Each row is a point. The points of each table are mixes of a few directions, plus a little noise. Count the directions of each table, and those that both share. Where both have some left over, give the other angles between the two spaces (their principal angles), to ten degrees, smallest first.
(in the rows, 128 means zero)

First:
[[124 132 131]
 [176  79  98]
 [149 106 115]
 [ 46 211 178]
 [144 112 118]]
Second:
[[168  88 103]
 [137 119 123]
 [145 111 117]
 [150 106 115]
 [137 119 123]
 [ 32 226 187]]
Directions: first 1, second 1, shared 1

First (6 x 6):
[[155 133 173 131 155  70]
 [146 156 144 111 134  60]
 [133  69 174 175 164 186]
 [111  95 118 150 126 200]
 [103 199  39  66  65  94]
 [120 116 121 136 125 158]]
Second:
[[ 98 186 172 143 131 198]
 [137 134 129 176 108 187]
 [180 102  70 119 171 126]
 [ 84  52 143 123  54  39]
 [173 150 117 158 100  87]
 [ 81 144 157  65 161 106]
 [142 129 107 112 171 154]]
Directions: first 2, second 4, shared 1; angles 90

First:
[[183 113 188 114 181 167  61 103]
 [143 170 130 137 158 124 162 115]
 [123 145 171 140 152 168  78  92]
 [112  69 100 174 112 131  99 103]
 [194 144 173 114 193 147 109 110]
 [105 167  77 167 123  95 206 119]
 [ 77 119 118  67  50 110 136 198]
 [ 87  97  67 112  55  82 175 184]]
Second, 7 rows:
[[ 75  68 242  86 199  32  50 243]
 [ 99 154 126 145 114 149 126 104]
 [178 133 128 112 148 134 141 124]
 [105 152  69 144  81 126 184 119]
 [137 188  97 138 111 158 175  91]
 [161  82 109 130 121 137 113 119]
 [141 119 124 140 123 160 106  97]]
Directions: first 4, second 4, shared 3; angles 60

First (10 x 9):
[[129 134 111 142 146 129 138 133 142]
 [161 201 132 162 113  65 183 210 167]
 [118  88 180  69  68 144  90  82  77]
 [138  91  81 131 196 240 194  62 154]
 [ 82 107  76 118 111  67 129  92 186]
 [150 123 185 117 123 173  88 138  56]
 [ 72 103  66 157 176  87  53 117 144]
 [149 171 105 166 155 114 176 172 166]
 [144 134 190  96  70 121 112 139  84]
 [137 130 151 123 121 139 117 134 104]]
Second (9 x 9):
[[215 113 224 211 149  70 151 173 146]
 [124  97 140  77  90 166 156  71 123]
 [189 100 167 179 182 168 168 121 138]
 [107 155 121  65  72 153 140 122 104]
 [ 78 134  77  88 118 148 105 108 118]
 [ 86 109  94  73  81 117 144  75 155]
 [174 171 146 184 150  94 166 194 154]
 [106 124 120 157 177 132  35 151  81]
 [ 72 149  65 117 132 103  88 137 134]]
Directions: first 4, second 5, shared 4

First, 10 rows:
[[123  64 170  81  91 113  87 117 121 103 193]
 [124 158 109 152 139 138 147 136 133 137  86]
 [143  51 177  89  72 113 117  97 106 129 200]
 [119 136 131 116 122 157 134 120 143 132 120]
 [138 168 109 133 154 163 161 113 142 157 114]
 [132 170 106 133 165 152 143 125 144 142 117]
 [137 105 119 188 112  46 124 165  82 113  93]
 [101 163 117 120 135 174 130 133 161 124  89]
 [155 134 107 166 163  70 126 146  97 128 138]
 [108 130 135 103 126 154 110 128 150 114 130]]
Second, 10 rows:
[[145 123 123 113 107 141 146 127 122  71 143]
 [142 141  34  37  69 118 151  96  71  72 139]
 [ 64 108 122  97 147  81 109 114 140 249 138]
 [ 93 133 170 134 140 112 107 138 137 151 166]
 [156 123 140 169 144 149 131 136 142 122  94]
 [158 132 121 141 122 139 123 128 115 102 111]
 [117 130 168 139 130 125 113 139 132 116 162]
 [118 118 130 130 138 149 174 134 165 118 119]
 [133 168 141 181 157 142 114 143 134 145  92]
 [153 104 133 139 126 125 111 123 121 135 116]]
Directions: first 4, second 5, shared 1; angles 60, 60, 80

First, 10 rows:
[[171  62 144 101 170 227 101  61 183 175 186 147]
 [133 121 130 125 132 139 125 121 134 133 134 130]
 [118 144 124 134 118 104 135 145 114 117 114 123]
 [126 131 127 129 126 124 129 131 126 126 125 127]
 [106 162 120 142 106  78 142 162 100 104  98 118]
 [ 75 209 108 161  77   7 161 210  60  70  57 105]
 [136 115 131 123 136 146 123 115 139 137 139 132]
 [140 111 132 121 139 153 121 110 142 140 143 133]
 [145 102 134 117 144 166 117 102 149 146 150 136]
 [132 122 129 126 131 136 126 122 133 132 133 129]]
Second (11 x 12):
[[ 81  80 137 117 153 151 132 125 153 164 123 144]
 [101 100 134 122 142 141 130 127 144 148 125 138]
 [ 72  71 140 114 157 156 133 124 159 170 122 148]
 [177 177 118 140 103 104 124 132 102  92 133 111]
 [101 101 133 122 141 141 130 126 142 147 126 137]
 [ 84  83 137 117 152 150 133 124 153 161 123 143]
 [210 212 111 148  85  86 121 134  82  66 136  99]
 [123 123 129 126 130 130 129 129 132 132 127 130]
 [181 181 117 140 101 102 124 131  97  89 134 110]
 [ 71  69 139 114 158 156 133 125 161 172 122 147]
 [209 210 112 148  86  87 120 132  84  67 136 100]]
Directions: first 1, second 1, shared 0; angles 60

First, 11 rows:
[[120 135 136 124 126 120 125 150 106 128 132 129 147 114 133 127 123 124]
 [136 125 130 128 129 145 128 134 130 126 126 132 128 123 134 131 129 121]
 [113 145 142 114 132 104 127 144 100 139 130 122 153 125 127 133 127 123]
 [105 157 153 103 135  90 126 158  78 147 130 119 174 124 128 140 127 117]
 [101  64  26 219  81  76 121  41 217  68 166 125   7 135  83  34  98 239]
 [163 119 130 121 143 176 136  90 172 139 106 130 102 160 130 153 147 109]
 [122 134 128 122 133 110 130 111 131 138 126 120 126 145 117 132 131 133]
 [119 136 128 121 134 101 130 105 131 142 125 117 124 152 113 132 133 136]
 [127 146 148 104 142 120 131 129 113 149 118 121 149 143 127 150 137 111]
 [125 129 147 135 109 162 117 235  64  96 147 154 184  42 172 115 106 102]
 [176 118 140 117 145 205 136 110 167 136 103 139 112 147 144 161 147  91]]
Second, 11 rows:
[[104 115 124 145 129 142 112 110 107 121 164 114 121 125 183 109 161 163]
 [141 134 155 100 197  90 102 146 103 151 127 142 147 111 183  61 184  96]
 [173 105 132 127 179 172 120 156 144 120 112 165 118  81 181  50 172  82]
 [152  97 128 149 146 132  80 141 133 101 168 147 110 104 202  92 146 138]
 [135  99  95 168  88 132 117 121 164  88 152 136  90 122 115 131  88 163]
 [148 138 150 109 137 130 120 148 123 136 120 135 148 132 134 157 122 100]
 [ 92 146 126 122 117  91 138 107 110 144 131 104 136 152 102 142 125 153]
 [ 81 166 137 103 110 141 180 102  96 167  99  90 158 162  77 177 133 132]
 [179 119 130 134  93 145 116 160 169  99 122 153 123 129  95 198  57 105]
 [105 169 133  99 103  90 169 118 123 159  89 107 153 166  32 189  87 119]
 [ 99 120  98 150 108 143 156 100 136 121 124 116 105 126 104 101 132 158]]
Directions: first 3, second 5, shared 2; angles 70

First (10 x 20):
[[134 132 104 129 131 181 112 139  77 148 100  99 105  96 151 171 171  61
   96 134]
 [129 123 149 138 140 102 144 141 157 134 122 153 170 132 132 144 104 182
  165 146]
 [103  53 101 119 191 193 141 152 146 140  90 118 135  66 133 135 164  80
  119 107]
 [ 64 133 119  65 147 110 133 147 164  88 148 125 124 151 102  92  96 162
  143  82]
 [148 189 121 129  58 120 112 117  77 144 151 108  84 181 130 129 125 101
  108 139]
 [154 124 126 143  86 108 114  59 132  96 181 122  70 156  90  30 132  95
   84  98]
 [ 88 136 128  92 189 132 112 148 129  86 104 124 154  77 141 168 138 151
  130 114]
 [134  68 131 151 180 154 142 136 154 140  95 142 163  73 139 145 148 125
  137 136]
 [195 154 166 195  84  90 139 120 117 175 124 159 166 154 151 169 110 171
  160 197]
 [129 167 134 120  73  91 131 120 128 129 165 130 108 195 111  97  93 151
  138 126]]
Second:
[[138 113 147 134 117 118 126 131 141 142 134 139 125 110 146 129 117 108
  124 124]
 [147  64 165 143 140  67 224  43 144 249 169 152  56 112  99  86 144 139
   82  80]
 [178 173 104  64 128 205  66  98 177 137 137 158 190 157   9 153 113 122
  110 132]
 [ 98 134 128 155 116 118 104 191 102  64 105 105 134 111 214 139 122 114
  160 150]
 [120  99 153 156 119  91 149 140 122 137 132 126 103 101 187 119 125 113
  131 122]
 [132 173  99  99 130 179  75 146 132  83 113 125 174 152  91 150 123 131
  141 147]
 [106 111 134 152 133  98 159 133 105 128 126 113 100 123 165 115 139 138
  134 124]
 [ 90 154 102 141 133 137 110 174  90  57  99  95 139 142 168 136 137 145
  160 153]
 [142 134 118 110 138 141 137  94 140 154 137 137 128 145  73 123 134 143
  114 119]]
Directions: first 5, second 3, shared 0; angles 50, 70, 90

First, 8 rows:
[[ 92 138 153 107 107 116 144 135 138 149 131 113 120 124 117 138 134 107
  143 107 153 148 136 146]
 [221  77 105 130 210 123  78  78  72 104 110 154 165 104 175 137 153 143
   88 140  23 105 119 117]
 [128 136 122 124 124 141 146 142 144 130 143 140 120 169 129  98 124 135
  120 133 157 108 129 122]
 [  7 167 185 126  39  91 140 146 149 160 103  57 103  36  68 206 113  80
  204  88 174 219 136 168]
 [146 115 136 109 149 120 123 114 116 134 129 136 136 129 144 128 146 120
  116 118 108 125 132 136]
 [167 116  98 154 152 143 109 120 114 103 123 142 137 128 139 121 120 153
  113 154  97 108 118 107]
 [ 75 165 122 154  72 144 151 165 164 126 134 112 102 137  91 122  95 137
  156 139 192 138 126 119]
 [186 111 104 118 172 149 135 125 127 119 150 169 138 197 160  74 139 149
   85 144 122  74 127 109]]
Second (10 x 24):
[[183 117 216 142 147 168 203 202 153 206 159 205 101  73 211 114 150 101
  159  76  95 131  61 166]
 [115 141  88 141 115 136 119 126 136  99 129 118 128 168 102 110 107 151
  117 158 160 110 140 103]
 [125 120 122 139 130 111  95 104 104 113 103 105 139  80 116 167 126 127
  136 132  94 151 130 127]
 [151 155 180 232  91 207 206 248 181 175 151 195  75  42 169 120  89 138
  199 119 130 137  32 132]
 [137 108 131  68 159  99 116  88 109 133 131 123 149 170 139 118 162 111
   94 113 120 118 161 140]
 [109 120 127  92 133  95 103  90 109 122 115  99 144 130 113 148 143 113
  118 120 122 142 157 137]
 [ 99 144 104 126 106 125 124 125 138 111 129 109 125 162  98 117 114 138
  124 144 166 122 146 116]
 [160 118  67 177 146 138  76 102 101  72 105 121 145 113 114 138 103 169
  114 176  87 112 123  89]
 [ 85 133 132  73 116  96 125 101 129 132 130  97 134 170 103 127 144 107
  116 114 166 135 169 141]
 [116 123 113  88 136 104 112  95 118 117 126 109 142 172 113 121 141 124
  103 130 142 120 162 127]]
Directions: first 3, second 4, shared 3

First (10 x 32):
[[167 109  81  90 137 139  55  72 113 173 213 110 153  97 146 121  82  69
   89 154 131 114 137  59 113 111 119 194 176  48  69 122]
 [121  83 151 108 151 169 101 107  67 109 173 118 171 144 168 108  94  82
   75 118 144 115 127 135  92 118  82 132 113 111  73 175]
 [ 93 141 120 102 151 130 155 154 167 129  47 128 111  98  95 143 152 147
  144 110 180 129 129 180 137 132 134 114  86 155 163 135]
 [145 101 174 173 104 137 124 117  62  92 200 134 154 188 175 106 107 116
  109 132  70 128 123 107 108 128 106 111 148 132  94 144]
 [171 161 156 225  55  77 160 140 125 111 172 152  99 191 135 127 149 180
  179 154  13 148 122  76 157 145 170 102 185 153 160  73]
 [134 162 165 204  79  89 183 165 141  98 108 151  93 178 121 133 165 192
  182 131  59 147 120 130 155 147 163  80 138 183 180  94]
 [ 84 145 138 117 146 127 175 170 167 113  29 134 105 112  94 143 165 164
  154 103 174 134 125 197 141 136 135  92  74 178 179 137]
 [134 133  80  81 149 130  96 109 160 169 121 117 126  78 109 139 119 107
  120 136 168 122 138 113 132 119 136 168 137  90 120 118]
 [118 117  88  65 166 149  94 109 145 159 115 112 139  75 116 133 111  93
  102 125 191 117 135 134 118 116 115 163 116  93 107 142]
 [112 125 130 115 143 136 135 136 133 125 103 126 128 119 122 130 132 128
  125 118 152 128 127 151 126 128 122 122 108 138 133 140]]
Second:
[[ 98 121 164 153 126 138 168 165 145 119  91 148 117 171 151 109 136 137
  112 123 133 145 136 141 124 143 150 113 102 188 127 128]
 [169 164  71 124 107  91 101 106 170 172 148 123 104  87  95 148 133 139
  163 155 106 128 132  75 156 125 162 165 180  83 148  76]
 [183 115 149 185  81 116  99  94  66 116 249 132 149 183 174 108  99 113
  120 155  32 129 124  53 118 127 123 137 194  97  87 112]
 [ 87 131 190 174 119 129 199 184 132  83  61 151 111 181 136 120 161 170
  143 106 121 145 123 184 132 147 138  68  81 215 163 139]
 [107 127 128 128 134 135 145 151 170 152  94 142 112 141 140 115 128 124
  108 133 151 142 143 119 129 138 162 145 117 161 121 114]
 [145 134 102  74 154 126  90  85  66  88 141  86 160  49  71 172 137 133
  169 100 148  89  97 193 127 101  44  95 113  54 158 177]
 [152 118 137 157 105 125 114 115 109 134 187 135 135 162 160 111 109 114
  112 147  85 133 133  78 122 130 138 145 163 119  98 113]
 [110 127  68  28 188 148  88 103 145 151  83  95 142  27  77 158 125 102
  123 108 226 102 125 178 124 106  90 151  93  72 135 162]
 [124 147  82  70 157 123 110 114 148 139  87 105 125  50  72 162 143 134
  156 115 180 110 120 167 140 115 108 131 111  90 161 138]
 [ 82 106 175 152 134 154 173 174 149 125  84 155 120 189 173  94 126 122
   85 123 148 151 144 138 113 146 156 121  92 206 107 134]
 [151 120 142 162 103 123 120 118 107 128 183 136 134 166 159 112 112 119
  117 145  80 134 131  83 123 131 137 137 161 125 103 114]]
Directions: first 3, second 4, shared 3

First, 8 rows:
[[172 156 125 117  94 153  85 118 177 113 120 119  88 116 119 125 165 144
  122 117 148 126 143 123 152 120 136 110 131  97 134 112]
 [145 121 115 125 113 124 132 108 125 135 129 106 127  91 102  99 124 103
  116 132 146 124  82 104 108  81 102 125 134 135 155 184]
 [122  70  96 136 140 104 197 118  48 123 146 103 150  84  81  43  72  92
  106 112 152 130  58  79  73  63  85 169 119 151 160 249]
 [126 103 116 140 139 134 158 154  82  88 136 126 111 141 117  82 111 166
  123  93 142 131 170 110 140 153 159 167 100 104 114 131]
 [ 67 160 168 155 153 109 111 136 132 178 106 121 166 160 184 223 151 135
  162 200  84 109 155 158 161 187 185  98 125 163 122  52]
 [106 127 141 122 149 123 132 141 132 134 133 163 147 161 154 162 116 126
  138 126 101 138 145 161 122 157 119 128 136 138 100  88]
 [143 155 136 132 112 145  95 132 157 119 116 117 101 135 137 144 163 159
  133 133 135 120 167 129 166 153 168 115 120 105 126  86]
 [145 132 128  97 123 133 113 118 170 134 138 169 134 135 132 147 121  98
  124 111 116 146 105 159 101 109  69 113 158 132 113 121]]
Second (9 x 32):
[[117 182 164 142 124  93  86 112 157 167  96 138 173 134 164 228 152 118
  167 199  96  98 106 164 135 152 134  83 151 189 139  78]
 [135  98 108 126 128 136 155 130 102 111 142 115 114 112 102  71 110 125
  109 100 148 137 119 101 116 102 119 151 117 110 134 175]
 [126 153 142 167 122  89 123 122  90 130  97  98 154 109 127 152 137 146
  155 180 132  87 113 112 141 143 168 124 116 176 161 136]
 [121 143 142 101 131 143 101 125 187 151 134 165 131 154 156 178 139 107
  129 127 101 148 134 171 125 137  98 101 154 122 102  78]
 [122 150 145 120 128 122 104 118 161 152 121 147 146 137 149 180 138 110
  140 151 107 127 116 157 124 133 111 101 149 148 123  98]
 [142  66  84 120 130 148 184 133  78  93 159 103  96  98  76  10  91 123
   87  66 170 150 115  74 103  76 107 177 106  86 138 222]
 [134 100 109 122 130 144 151 135 111 108 144 122 107 122 109  76 115 132
  109  93 145 142 135 108 122 113 124 151 116  99 124 158]
 [119 169 156 140 128 122  92 136 154 137 107 140 136 156 163 197 157 154
  156 160 106 113 165 159 161 181 166 105 130 141 115  52]
 [135  92 103 115 131 156 155 141 113 100 152 125  95 128 106  61 112 137
  101  76 149 151 150 107 126 114 125 158 113  82 116 156]]
Directions: first 4, second 3, shared 2; angles 30

First:
[[122 139 136 146 175  82 147 146 116 126 111 177 164 129 203 103 147 101
  188  94 119 124 135 181  71  68 226  82  82 192  55 129]
 [125 148 104 128 119 127 121 132 161 132 110 117 129 141 127 132 143 132
  127 128 167 109 135 142 125 129 100 156 133  96 130 140]
 [131 115 138 124 121 140 127 121 114 126 141 121 119 121 110 132 115 133
  114 137 110 139 123 108 144 142 118 125 137 129 145 122]
 [133 116 127 115  95 162 115 114 130 129 144  94 101 124  73 146 111 147
   84 153 126 134 122  86 170 172  61 157 161  87 182 125]
 [130 112 151 130 142 123 137 127  97 124 141 144 132 116 139 121 117 121
  138 124  91 145 123 123 123 118 166  97 117 165 116 118]
 [133 113 133 117 102 157 119 115 121 127 146 102 105 121  82 142 109 143
   91 149 116 138 121  90 165 165  79 145 155 102 173 122]
 [129 119 138 128 131 129 131 126 114 126 136 132 127 122 128 127 121 127
  128 129 112 136 125 122 130 128 138 117 126 141 128 123]
 [121 162  97 137 137 104 128 143 170 133  94 136 147 148 163 122 160 121
  155 111 181  98 141 173  96 101 136 146 112 113  95 145]]
Second (11 x 32):
[[125 121 155 143 177  88 151 141  90 123 128 179 159 118 194 102 132 101
  182  99  88 141 128 163  81  74 237  64  83 210  62 119]
 [128 128 129 129 130 126 129 128 126 128 128 131 129 127 131 127 128 127
  130 127 126 129 128 130 126 126 133 125 126 132 125 128]
 [128 128 129 128 129 127 129 128 127 128 128 130 129 128 130 127 128 127
  129 127 127 128 128 129 127 127 131 126 127 130 126 128]
 [130 133 109 117  94 156 112 119 154 132 128  92 106 135  81 146 125 147
   90 149 156 119 128 103 161 166  52 172 159  70 174 134]
 [125 120 158 145 182  84 153 142  86 122 128 185 162 117 202 100 133  98
  188  95  84 142 129 167  76  68 249  57  78 219  55 118]
 [129 130 118 122 110 143 120 123 142 130 128 109 117 132 104 137 126 138
  108 139 143 123 128 115 145 148  88 151 145  97 152 131]
 [129 131 116 121 106 146 118 122 145 130 128 105 114 132  99 139 126 140
  104 141 146 122 128 113 149 152  80 156 148  92 157 132]
 [128 130 119 123 113 140 121 124 139 129 128 112 118 131 108 136 127 136
  112 137 140 124 128 118 142 144  95 147 142 103 148 131]
 [129 132 113 120 102 150 116 121 148 130 128 100 112 133  92 142 126 142
   99 144 149 121 128 109 153 157  69 162 152  84 164 133]
 [128 128 130 129 132 125 130 129 125 128 128 132 130 127 133 126 128 126
  132 126 125 129 128 131 124 124 136 123 125 134 123 127]
 [128 127 131 130 133 124 130 129 124 127 128 133 131 127 135 125 128 125
  133 125 124 129 128 131 123 122 139 122 124 136 121 127]]
Directions: first 2, second 1, shared 1

First:
[[170 177 160 121 104 116 116  99 109 120  67  80 158 105 179 125 163 152
  158  94 157 122 166 137  70 135  98 131 119 113 142 114]
 [162 152 154 131 131 147 100 121  72 122  80 130  98 141  99 137 164 170
   98 115 104 151 144 111 116 127 113 139 105 112 162 110]
 [117 108 131 127 133 138 117 149 116 128 130 155  98 145 104 132 113 128
  102 158 112 145 104 116 146 132 132 138 130 133 125 127]
 [ 79  98 144 164 156 188 114 114  72 197 164 168 121 141  80 155 179 130
   78 100  95  99 128  80 152  83 181  83 135 129 132 173]
 [176 195   7 118 142 116 165 117 196  88 163  68 165 101 125 113 143 143
  158  84 127 113 206 210 168 118 119 138  96 112 186  98]
 [ 65  65 153 159 157 150 143 116 114 177 195 184 116 146  80 142 129  97
  104 116  99 108  88  73 152 101 173  88 149 143  90 170]
 [128 113 167 113 108 106 119 144 128 113  99 136 114 135 152 122  94 120
  137 167 145 149  93 119 105 154 107 146 139 136 102 119]
 [149 120 166  92 110  69 153 123 196 129 110  84 157 114 181 146  77 107
  143 191 193 113  81 119  79 177  67 125 108 161  72 102]
 [150 141 131 136 131 113 131 117 110  83 120 139 103 137 101 101 129 139
  152  88  96 160 141 133 127 128 123 148 130 106 145 114]
 [ 83 115  67 118 106 138 123 181 167 126 155 137 149 116 179 105  89  95
  150 169 153 123 127 184 163 123 165 145 172 135 122 151]]
Second, 8 rows:
[[118 153  87 122 131 140 127 131 135 135 139 113 152 104 163 126 142 129
  138 126 150 103 140 160 144 105 148 128 140 127 142 149]
 [122 216  57 120 162 105 161  85 114  85 163 111 168  62 202  89 158 137
  208  64 168  83 118 190 147  53 165 145 173 103 150 192]
 [ 94 105  53 118  91 213  82 208 174 226 123  91 180 131 163 178 145 119
   44 211 163  88 197 174 166 146 153  98 110 159 156 123]
 [149 108 193 136 135  92 140 102 107  92 118 154  87 149  82 116 110 129
  142 106  94 167  95  82 100 147 102 137 121 120 106 107]
 [128 108 139 129 117 139 117 141 135 145 118 129 124 143 112 140 123 124
  105 149 121 135 135 118 127 146 122 124 117 137 124 113]
 [149  68 220 139 118 106 124 123 118 117 103 160  73 179  51 135  98 124
  102 138  79 182 104  58  95 182  85 128 102 133  95  81]
 [142 126 162 133 139  99 142 102 113  96 127 144 105 135 108 112 120 130
  152 103 112 146 104 105 111 128 116 137 131 119 115 125]
 [123 137 113 126 129 133 129 129 131 129 133 123 136 119 139 125 133 127
  133 125 136 120 130 138 131 118 135 128 133 126 133 135]]
Directions: first 6, second 2, shared 1; angles 40

First (11 x 32):
[[145 172 146  99  96 114 131 125 134  98 126 138 153  95 144 160 142 114
  134 142 175 149 130 131 130 135 137 160 137 140 165 131]
 [115 235 151  20 100 148 130  55 130  87 112 146 188  95 157 195 113  92
   59 159 174 149 130  96 206 167 153 177 154 161 184  47]
 [ 96  92  79 108 129 123 104 113  99 183 144 146 108 155  96  74 129 152
  106 130  87 155 146 150 157 122  75  88 111 106 120 149]
 [133  26 110 246 176 145 134 191 125 153 144  83  63 191  97  85 126 142
  163  87  41  73  99 146  61  84 123  73 110 123  50 165]
 [142  83 123 207 154 170 143 168 120 100 140  77  94 183 116 140 130 104
  125  98  56  73  80 140  87  90 147 102 128 174  78 120]
 [120 129 116 107 113 110 116 121 123 146 132 148 131 116 123 110 135 140
  129 140 140 154 145 141 141 132 104 124 122 115 143 150]
 [145  70 145 213 166 118 139 176 151 143 122 107  94 135 129 106 121 145
  187 104 120  87 122 122  66 117 148 113 123 100  85 157]
 [171 155 133 118  55  93 128 169 119  81 148 135 146  87 128 150 186 117
  169 144 185 178 131 180  92 101 107 152 131 153 182 200]
 [101 217 148  35 128 152 133  49 134 108 103 145 176 106 154 176  96 104
   59 152 158 134 132  80 207 173 157 166 149 145 162  34]
 [140 192 158  75  94 101 129 110 147 105 115 155 171  67 154 160 136 123
  140 152 209 157 148 117 142 155 140 175 143 119 182 122]
 [ 92  40 100 183 198 131 115 126 127 209 121 130  77 175 104  51  93 170
  135 105  60  97 142 111 125 130 110  72 105  73  63 130]]
Second (10 x 32):
[[133 161 125  82  83 105 120 121 120 119 135 152 151  97 129 133 150 129
  129 149 169 175 145 147 142 132 109 147 130 131 171 153]
 [109 113  91 105 115 129 109 118 101 150 143 138 120 147 103 101 140 137
  104 132  99 156 135 153 151 116  88 103 118 129 132 144]
 [115  92 120 167 168 151 131 132 126 145 126 108 101 166 119 114 110 130
  118 109  75  92 115 118 124 122 136 102 124 127  85 109]
 [ 88 132  31  24  45 109  74  97  54 175 173 179 132 143  70  68 176 143
   68 160 101 244 162 212 200 105   7  86 102 134 186 195]
 [141  96 176 220 208 158 162 148 171 114  99  83 107 149 154 149  85 120
  153  94 102  32  98  72  82 136 202 128 140 124  59  75]
 [149 182 144  76  74  95 125 125 133 102 127 153 165  73 145 153 154 124
  145 152 204 175 146 141 133 139 122 166 136 130 186 153]
 [148 165 154 108 102 109 134 131 142 103 120 139 152  89 148 153 140 122
  148 141 184 145 134 125 121 137 141 160 137 127 162 137]
 [105  61 112 197 197 171 133 134 125 159 125  95  81 194 111 101  94 134
  110  96  35  63 104 108 119 117 141  83 118 128  51  93]
 [178 200 201 109  95  92 150 139 173  67 105 138 178  44 181 192 142 113
  179 151 248 140 135 106  98 155 181 203 152 126 182 130]
 [117  78 130 193 192 162 141 137 138 143 119  94  94 174 125 117  92 129
  123  98  62  61 106 100 111 123 156 100 125 126  63  91]]
Directions: first 4, second 2, shared 2
